Each row is a point. Examples show where two turns around zero, p and q, send a point. Where does a point land after both, in the order given? Backwards means that the second turn is done in reverse. Each puzzle has new turns, and all numbers are rounded.

Turn p:
[ 8.1 15.1] => [14.6  9.0]
[12.0  2.7] => [11.7 -3.7]
[-20.1 -17.8] => [-26.3  -5.2]
Turn q:
[  5.5 -30.4] => [ -0.2 -30.9]
[-7.9 -1.7] => [-8.1 -0.2]
[-0.2 13.6] => [ 2.3 13.4]
[ 2.6 18.5] => [ 6.0 17.7]
Where do these land?
q, then p: [ 9.8 -1.2] => [ 6.6 -7.3]
p, then q: [-19.7  -9.2] => [-20.9   6.0]
p, then q: [ 12.2 -10.9] => [  2.1 -16.2]
q, then p backwards: [-19.9  20.2] => [-25.5  12.3]
q, then p backwards: [17.5  1.1] => [16.1  6.9]

Turn p:
[  1.8  -9.1 -19.4] => [ 17.2 -12.4  -3.5]
[-24.2  -7.0  19.0] => [-26.5 -12.0  12.3]
[ 26.5  -3.0 -12.7] => [27.1 11.7 -0.3]
[-14.0   6.1   4.1] => [-14.1  -5.2  -4.9]
[ 9.9 12.9  8.8] => [-3.6 17.8 -3.6]
Turn q:
[  6.4  -1.9 -13.2] => [ 9.9  5.0 -9.8]
[-10.6 -16.3 -18.4] => [ -0.6  -7.9 -25.6]
[ 4.1 -7.9 24.3] => [ -0.3 -17.1  19.4]
[ 0.1 26.0  7.3] => [-8.9 19.9 15.9]
Where do these land?
q, then p: [ 4.2 -2.0  2.1] => [1.6 3.0 3.8]
p, then q: [-10.4  26.8  -9.3] => [ -1.9  12.3 -27.5]
p, then q: [ 24.2 -14.6   2.8] => [10.0  5.4 26.0]
p, then q backwards: [ -1.9   3.3 -13.7] => [  1.6 -11.4  -8.3]
p, then q: [ -0.7 -15.6  30.4] => [-23.8  -9.7  22.5]
q, then p: [-15.5   2.0 -12.3] => [  0.7 -13.3 -14.8]

Turn p:
[  7.9  16.5 -17.6  -5.1  14.7   2.0] => [ -0.4  12.6 -11.5  -4.6   4.7  23.6]
[  7.7   1.2  -6.6 -13.7   7.2  13.8] => [-2.2 -2.1  7.1 -9.9  6.5 18.2]
[ 5.8 -8.7  4.7  8.2 -7.0 -7.6] => [  3.9  -9.0  -3.3   9.1   3.6 -10.1]
[10.6  5.6 -3.5 -3.7 -5.3 13.1] => [-0.7 -4.5  7.9  5.6  0.4 15.9]
[-10.9  -7.5 -17.2   3.5 -12.1   5.1] => [-13.0 -13.0  -7.4  -2.1 -15.9   1.9]
[  6.3 -38.0  -4.9 -10.1   1.0  -9.1] => [  2.5 -30.7  -7.4 -18.1  14.5 -12.4]
[  9.1  -3.0   6.9  17.2   2.9 -16.2] => [  5.6   2.0 -11.8  14.6  11.6 -13.6]
[ -6.1 -10.3   0.8  20.4   8.0   6.7] => [-21.1   0.6  -3.2   6.0   7.4 -11.2]
[-30.3  44.2  37.4 -16.8  -9.3  -7.8] => [ 25.5  44.3  29.5  -0.7 -32.7 -12.4]
Turn q:
[ 23.5  37.7 -17.7   4.8 -23.2  11.1] => [ 14.4  41.1   6.6  -7.8 -30.5  -6.4]
[ 21.5  -6.0   4.6 -21.9  -1.0  -6.3] => [ 24.6  -8.7  13.5  -0.9   4.3 -12.6]
[-5.9  3.3  6.0  0.0 13.9 -7.0] => [-6.3  0.6 -4.7  5.8 13.7 -6.4]
[ -7.5  -7.3 -18.4   8.5  10.8   5.0] => [  0.8   0.1 -21.0  -2.9   2.8  14.3]
[-16.3  -7.3  30.2  11.9  -0.9  17.5] => [-27.4  -5.3  21.1   7.3   9.0  18.0]
[ -9.0 -10.3 -15.5 -18.9  -0.3 -12.8] => [  7.0 -16.9 -13.9 -17.3   2.2 -10.7]
[ -6.3 -10.1  10.8  15.7   0.8  -7.5] => [-13.2 -10.7  -1.6  15.9  -1.4   3.8]
Where do these land?
q, then p: [  6.5  -4.0 -18.0  -1.4 -22.1  11.6] => [ 11.3 -17.9  16.1   4.5  -9.8  13.5]
p, then q backwards: [ 24.1   2.9   4.6   6.0   5.2 -11.5] => [12.2 -5.7 -0.6  0.2 24.9 -2.0]
q, then p: [-12.6 -20.8   1.3 -24.6  12.2  10.9] => [ -4.0  -5.6   8.7 -27.9  23.7   2.3]
q, then p backwards: [ 12.6  21.3  25.9  18.1  -1.6 -10.2] => [-6.8 14.3 23.9 27.4 -6.4 10.2]
q, then p backwards: [-17.7 -17.6   8.8  15.9  -9.1 -12.7] => [ -1.7 -14.4 -17.1  15.2 -16.1  14.2]
p, then q: [-14.4   2.7  -8.2 -23.0   4.3 -12.6] => [ 18.7   0.8  10.4 -19.1  -4.6 -12.1]
q, then p: [-19.0  17.2   5.8 -16.5  -8.1   9.9] => [ 15.3  14.5  10.3 -21.5  -9.8  -4.3]
q, then p: [ 25.1 -17.8 -15.9   7.0   6.6   6.2] => [ -7.5 -15.9   2.3  19.6  15.7  19.5]
p, then q: [-4.5 16.1 -4.3 18.6 12.7  8.3] => [-19.2  19.6  -9.2  -5.9  -1.2   1.1]

Turn p:
[-17.6  24.4   6.5   6.2   1.2 -11.8  12.2 -30.2] => [-26.5  -6.0  17.3  12.1 -10.3 -26.1   2.9 -14.5]
[ 25.2  17.4 -12.6 -13.1 -16.1  15.5   3.0   6.1] => [ 21.5  30.7   8.8   7.6  -8.8   5.6 -12.0  -4.7]
[-29.4   5.5  12.8 -18.2  21.0 -11.8 -30.5   5.1] => [-17.8 -20.9   7.2 -35.0  12.3 -10.6 -23.6   8.4]
[-25.3 -15.6   3.5  -3.7   8.4   8.0  19.9   9.8] => [-23.1  -0.8  -5.4 -13.0  -8.7  13.9  17.8  14.8]
[ 12.6 -19.4   0.6 -15.8  -7.2 -16.0   6.8  24.0] => [ 27.1   2.9  -6.0 -22.0  -2.0   3.0  18.6   9.8]
[25.1 -1.1 17.3 13.6  4.7 -0.4 27.4  9.8] => [14.7  2.2 16.3 20.8  4.4  6.2 27.6 15.5]
[ -9.7 -13.5   7.1  -5.2   2.3  -2.9 -17.7   3.1] => [ -0.3 -16.7  -6.0 -16.2   5.0   6.2  -7.0  -0.6]
[ 20.8  -3.4  -5.4  10.1  15.1   0.4  12.8 -10.5] => [ 1.6  9.8  1.7 17.6 19.6 -0.3 16.0 -5.0]
[  5.5  13.4 -20.9  12.2 -17.0   2.1   1.3   6.4] => [  9.1  14.8 -13.7  16.5 -13.5  -9.3  -9.6   2.8]
[ 10.3  -6.4  -2.0   4.6   1.1   3.2 -25.2  -6.2] => [  9.6  -8.8  -7.6   2.9  14.9   5.2 -16.1 -10.6]
[-17.5  -1.1  -6.9   9.3 -13.5  13.8 -10.0 -17.4] => [-16.0  -7.0 -12.4   8.8 -13.0   6.2 -14.7 -16.0]
Turn q:
[ -3.9  -6.0 -22.2 -24.3 -17.4 -22.6   3.5  -4.2] => [ -3.1  15.9 -25.6 -29.8   6.6  -9.8   4.9  -3.0]
[-9.6 13.9  5.1 20.4 20.3 13.4 11.4  7.9] => [-2.6  0.0 16.1 29.8  6.9 12.3 12.5  0.3]
[-2.4  5.1 22.1 18.2  4.1  2.0 17.3 11.0] => [-2.2 -6.4 25.8 13.1 -1.9 -4.1 17.8  8.6]
[-10.5  -2.4  22.3 -12.8  27.1  -1.6  -1.8 -16.3] => [  7.8 -26.0  10.4  -0.9  21.3   3.1   0.1 -21.7]
[  9.5  -6.3 -17.9  -5.4  -4.3 -12.6  23.7 -30.2] => [ 16.5  27.4  -2.0 -14.0   0.6 -14.4   5.4 -26.0]
[ -7.1   0.2  -5.5  10.5 -18.3   0.4 -25.7   4.4] => [-18.1  -1.2 -13.2   6.6  -7.0  -9.6 -18.9  12.6]
[ 11.1   2.4   0.1 -12.2 -14.6  -1.4  -6.8  -6.5] => [ -1.9   4.1   0.0 -18.7  -6.0  -0.6 -13.3   0.2]
[-2.1 15.1  9.5  6.5  6.0 25.0 -6.4 19.5] => [-12.3  -9.5  11.6  16.3  -6.4  24.7  -1.7  12.3]
[  3.1 -31.5 -18.9 -20.4 -19.7  -3.8  -9.5  -5.4] => [  5.4  -1.3 -34.6 -23.1 -18.8 -10.5  -5.0  -7.3]
[11.9  9.5  5.5 19.5 16.8  1.2 -5.7 19.9] => [10.6 -3.0 11.4 20.5  4.6  8.8 -1.9 24.0]
Where do these land?
p, then q: [  2.3  11.2   3.8 -26.9  21.0  15.6 -19.2  35.4] => [ -3.9 -27.2  -0.7 -10.9   9.6  39.4 -12.5  22.4]
q, then p: [-13.5  -6.1   1.8  -0.8   5.2 -20.7   8.6  -9.4] => [ -6.6   2.9   3.1  -4.2  13.4 -15.9  17.8  -3.7]
q, then p backwards: [  9.2   4.7  -8.1   1.1   7.8 -18.1  19.4 -20.1] => [ 25.9   5.0 -11.5 -18.2   5.0 -10.6   2.9  -6.1]
q, then p: [ 14.8 -11.9   3.3 -11.8 -13.1   5.1 -21.1   6.9] => [ 17.9   2.6 -14.4 -18.2  -6.6   9.8 -12.8  -5.4]
p, then q backwards: [ -3.9 -14.3  13.1  10.3  -0.7 -10.0  -0.7 -25.1] => [-24.0 -12.4  15.4  -4.9  10.9   7.8   4.2  -6.4]
p, then q: [-13.0   6.1 -17.4  -4.8 -25.5  20.8  -6.7   7.2] => [-24.8  13.1 -11.0  -3.6 -11.2   4.1 -24.8   5.4]
p, then q: [ -0.2   1.9 -18.8  28.3  -2.3 -12.6   7.2  -4.5] => [  5.0  23.3  -9.6  15.2   7.4 -17.8   7.9   8.3]
p, then q backwards: [  4.3  36.2   6.9 -14.7  19.7  13.4 -14.3  18.1] => [ 26.2  34.9  11.0  11.1  -8.8 -13.7 -16.1  -4.4]
p, then q: [-12.9  -5.0   8.1  10.6  17.4 -15.7   9.5 -13.0] => [  3.2  -6.9  -6.4   4.4   9.5 -13.7  26.2  -9.7]
q, then p: [  2.4  -8.8  12.5  10.1 -30.6   3.2  15.1  10.2] => [  8.9  -8.4   4.5 -10.6 -33.4  -8.7  11.1   5.1]
q, then p backwards: [ 10.4 -13.9  -5.1  -1.4   0.9  19.2   2.4  -5.6] => [  2.0  -3.8   0.4  -2.1 -26.0   5.7  -0.5  -2.5]

Turn p:
[  7.3 -12.5  -7.6   7.0  -0.1  -9.8 -12.4  33.4  -8.8 -18.4   0.5] => [-10.3 -12.7 -24.7  -4.8  10.8   0.7  15.0  -0.6 -21.5 -12.3  15.5]
[ -5.2  44.0  -0.7   7.0  -7.6  14.9 -11.0  -6.2   3.9 -16.9   2.4] => [ 26.5  17.4  16.1  -6.0  -7.9  21.7  21.0  -1.3   1.5 -21.1  -5.3]
[ -5.4 -12.5 -23.9  -1.1  -6.8  -5.2 -10.3 -13.4  14.3  60.3   4.3] => [ -7.9 -10.3   2.6  53.6 -22.7   1.6  -7.0   3.1  13.6  34.0  -2.4]
[ -8.0  14.8   0.3  -0.4  33.2  21.8  -0.1 -13.7  10.7 -10.2   4.3] => [  5.8  12.9  20.9  -1.7  24.8   8.8   5.6   9.7  27.1 -10.0   0.7]
[  8.6 -10.8   5.2   4.9  -4.3   3.2 -14.3 -16.8  13.3 -17.0  10.9] => [ -5.3  -3.3   4.5  -5.7 -14.0 -14.8   5.5  11.2  14.5 -20.5   7.1]
[ 5.3 -5.7  8.7  4.0  5.6  1.3  9.4 31.2  2.5 -4.9  6.5] => [ -9.0  -7.6  -8.9 -18.9  12.3   4.8  13.2   2.5  -9.4  12.9  11.6]
[  7.5 -13.9  -1.5   3.4  -3.4  -7.9  34.3  -5.1 -32.3  -4.2  -0.3] => [ 17.1 -17.3  -8.9 -14.0  14.6 -24.0 -20.0  -9.6 -12.5  10.5 -13.7]
[-19.8  -2.9  -0.3 -39.6   7.9   4.3  15.0  33.4 -29.0  -8.8  -5.6] => [ -8.3   1.5 -10.9 -14.3  31.7  15.4 -14.0 -47.0 -11.6   6.6  11.2]
[-34.9   2.6   4.4   9.6  -9.8 -12.0  -7.0 -10.0  10.7   3.3   4.0] => [ -8.9  23.6  13.1  14.8 -10.2 -16.2  16.8  -9.8  -4.2   2.0  -8.7]
[  9.4  23.8  -1.3  -2.0  -7.6 -12.8   0.4 -11.1   9.5   7.5   7.2] => [ 20.9  15.6  -2.8   3.1 -19.1   4.3  -0.5   7.7   4.5   6.1   2.9]
[ 10.6  -3.1   1.9  -0.4   1.8  -9.5  -3.6 -12.6   5.2 -12.6 -21.6] => [ -5.6   8.2 -10.4  -3.9  -3.7  -1.7 -14.1  13.8   0.5 -17.0 -11.3]
[  2.8  -2.1   7.6   7.3 -11.0   6.7 -11.6 -11.1  11.9  -9.9 -19.3] => [-12.4   2.2   5.0  -4.5 -14.8   3.9  -0.1  10.6   0.4 -19.0 -15.6]
[ 12.4 -12.1   0.5   3.9   0.9  10.8  20.4  10.0   0.1  -5.0   9.0] => [  1.0 -19.7  -5.6 -19.1   8.2  -4.9   4.1   2.0   6.5  10.9  -0.4]
[  9.6  -9.6   6.7  -3.4   1.1  -5.9  -9.0  -8.1 -12.0  36.8  -2.1] => [ -3.4 -10.5   9.9  21.3 -10.1   0.3 -25.3   7.7  -9.1  17.2   8.4]
Turn q:
[ -4.6  13.3  -6.7  -5.7   0.8   4.8 -12.2  16.5 -16.2 -10.4  18.6] => [ -3.8   9.1   5.4   6.2   4.3  30.0 -14.4   3.7  -8.0  -7.7   2.2]
[ -4.5  20.0  13.9 -17.0  -6.2  10.1  -2.4  -4.2  19.7  28.7 -13.6] => [ -6.7   7.5  -0.7 -30.7 -16.2   5.6  15.1 -10.5  18.0  20.8  -5.6]
[-10.1   3.2  23.1   5.1  10.9  25.9 -19.3  -0.3 -14.9  -3.8   3.9] => [-24.7 -21.3  -2.6  -1.7   3.2  22.4  -5.7  -9.6  -5.9   8.7  16.4]
[  5.1  13.0  -0.4  20.0  12.4 -21.4  -8.1  22.7   3.2   1.0  18.0] => [ -9.8  23.5  18.2   6.7   6.2  -0.9 -12.0  -0.1   9.7 -20.9  19.5]
[  4.2  -4.7   0.7   1.3  -8.0 -15.7  33.3  -6.3 -10.3 -15.9  -1.2] => [ 24.0   3.8  -2.3  11.6   4.7 -12.4  19.3  -2.2 -21.8 -10.1   2.1]
[  3.7  -8.4 -25.7  20.4 -12.3  -9.9  11.6 -23.4   1.5 -25.8  -0.2] => [ 11.9  -9.0   0.0  23.8 -10.8 -24.1  -5.2  -3.0 -17.7 -22.3 -20.8]
[-7.5  9.6  4.2 -9.5 25.6 30.2 -5.5 15.8  0.9  3.9 -3.9] => [-19.0   8.6 -21.3  -8.3   5.7  17.0 -14.8  -9.0   0.2  21.1  10.3]
[  4.4 -10.1  18.1 -22.6  -4.2  10.2  -6.2  -5.9  34.2  27.2   4.1] => [  2.2  -8.1 -17.2 -24.1  -9.0   2.9  14.2   1.7  41.9   9.1  -0.5]
[  7.0   3.1   8.7   3.4   6.8   8.6 -25.8  22.4 -12.7 -22.9  -6.4] => [-17.3  -4.8   9.6   9.1  31.0  18.2 -15.0 -11.8  -2.1   1.3  -1.2]
[ 18.7  -5.6 -22.3   5.9  -1.2  -7.0  16.6 -19.9 -21.3  -0.5  -4.7] => [ 25.8  -3.3   8.4  23.3 -11.1 -16.4  -5.5   3.7 -16.0  10.8  -3.3]
[ -8.4 -15.8 -11.8  -3.5  -3.4 -28.3   7.9 -20.2   2.4  -2.3  -7.7] => [ 20.2  -8.6   4.2 -10.9  -2.3 -26.4   0.1  14.3  -9.5 -11.7  -8.6]
[ -8.0 -17.7  -1.8   2.2 -21.2  -7.5  10.0   2.8  13.3  21.0  -7.0] => [ -2.8   2.5  -1.6  -5.0  -5.6 -16.0  24.0  22.9  11.3   1.0 -10.6]
Where do these land?
p, then q: [ 10.4  -1.6   6.9   7.0   4.6  -7.0   3.8 -42.2 -23.2  -2.1   8.1] => [  5.8  -7.0  31.5   0.6  29.0  -2.8  -4.3 -10.4  21.2 -13.3   2.3]
p, then q: [  8.2  22.2  18.8  13.5   2.2  -9.3 -35.6   4.0 -12.6  -5.2  -8.1] => [ -4.2   0.7   7.1  24.3  14.3  35.2   4.9  -9.8 -19.5  -5.2   9.8]
q, then p: [  3.9   2.2 -20.8 -20.5 -13.6  18.7  -6.2  16.4  -3.4   6.3  -9.5] => [ -7.1  -4.5   6.5  11.9   3.2  34.5  -1.5   6.6  -4.6   7.8 -16.5]
p, then q: [-12.8  -3.6 -12.0  15.6   0.0   1.9 -14.1  12.3   8.2 -34.5 -11.6] => [  9.2  11.1 -20.2   2.7   9.9  -8.5  -3.3 -10.0 -36.0  -8.3  -5.9]
q, then p: [ -2.2   4.4 -10.7  -2.3  26.6 -11.5  14.2  12.3  -0.5  18.2  -8.8] => [20.3 15.2 -3.5 12.0 -7.1 12.3  1.3 -1.9 -6.8 10.3 24.2]
p, then q backwards: [  1.9  -3.5   7.8 -12.0 -12.7  31.9 -10.2 -38.6   5.9  -0.1  25.0] => [ 23.7   9.8   7.1  13.8  -8.4 -23.2 -26.2 -24.9  14.2  19.5  16.2]
p, then q: [  7.7  12.3   3.0  19.1   4.9 -15.2  10.9  25.4  -4.5  12.3   4.3] => [ 7.6 17.1  4.4 14.0 -4.1  7.4 -1.4 16.5 -2.6 24.3 16.8]
q, then p: [ 29.9 -26.2 -23.6 -23.0   1.6  -2.2  -7.5   7.3   7.8   1.9  -3.4] => [-14.5  -1.9 -18.4  12.2  -0.9  23.5   4.0  39.5   2.2   2.9   4.4]
q, then p backwards: [ 3.2  8.1 10.0 -2.1  1.9  9.7  8.5 -7.4 -1.3 -2.5  6.2] => [ -0.5   5.1  -6.7  -8.3 -11.0  -0.1  -4.2  10.9  -1.9   1.4   6.9]
p, then q: [-17.1  31.3  10.3 -10.8  -6.2 -10.9  10.8   9.1  -1.0   3.8  11.2] => [ 15.4   4.0  10.5  -0.2 -27.0  13.4   6.4 -18.2   2.3  16.8   7.7]
p, then q backwards: [-15.1 -41.3   0.3   5.4  -6.6   3.8  -6.1   8.6   4.2 -11.6   7.5] => [-11.7 -10.7  20.5  32.0  -0.4   6.1  -3.8  -6.2  15.9  -3.6 -16.9]
q, then p backwards: [-12.9   6.8  14.5   9.9   5.4  -3.6  12.6   5.5   5.4 -12.7 -27.4] => [-24.1 -12.9   8.9   5.3  -1.5  -9.0   8.0  18.2  -9.0 -16.5   2.3]
q, then p: [ -5.0 -11.0  -4.4   0.1  -8.2  -6.2  18.8 -12.8  14.9  26.2   6.5] => [  4.6   1.2 -29.6 -10.6 -17.5   1.5   8.1  -7.7  -3.7  16.5  -2.8]
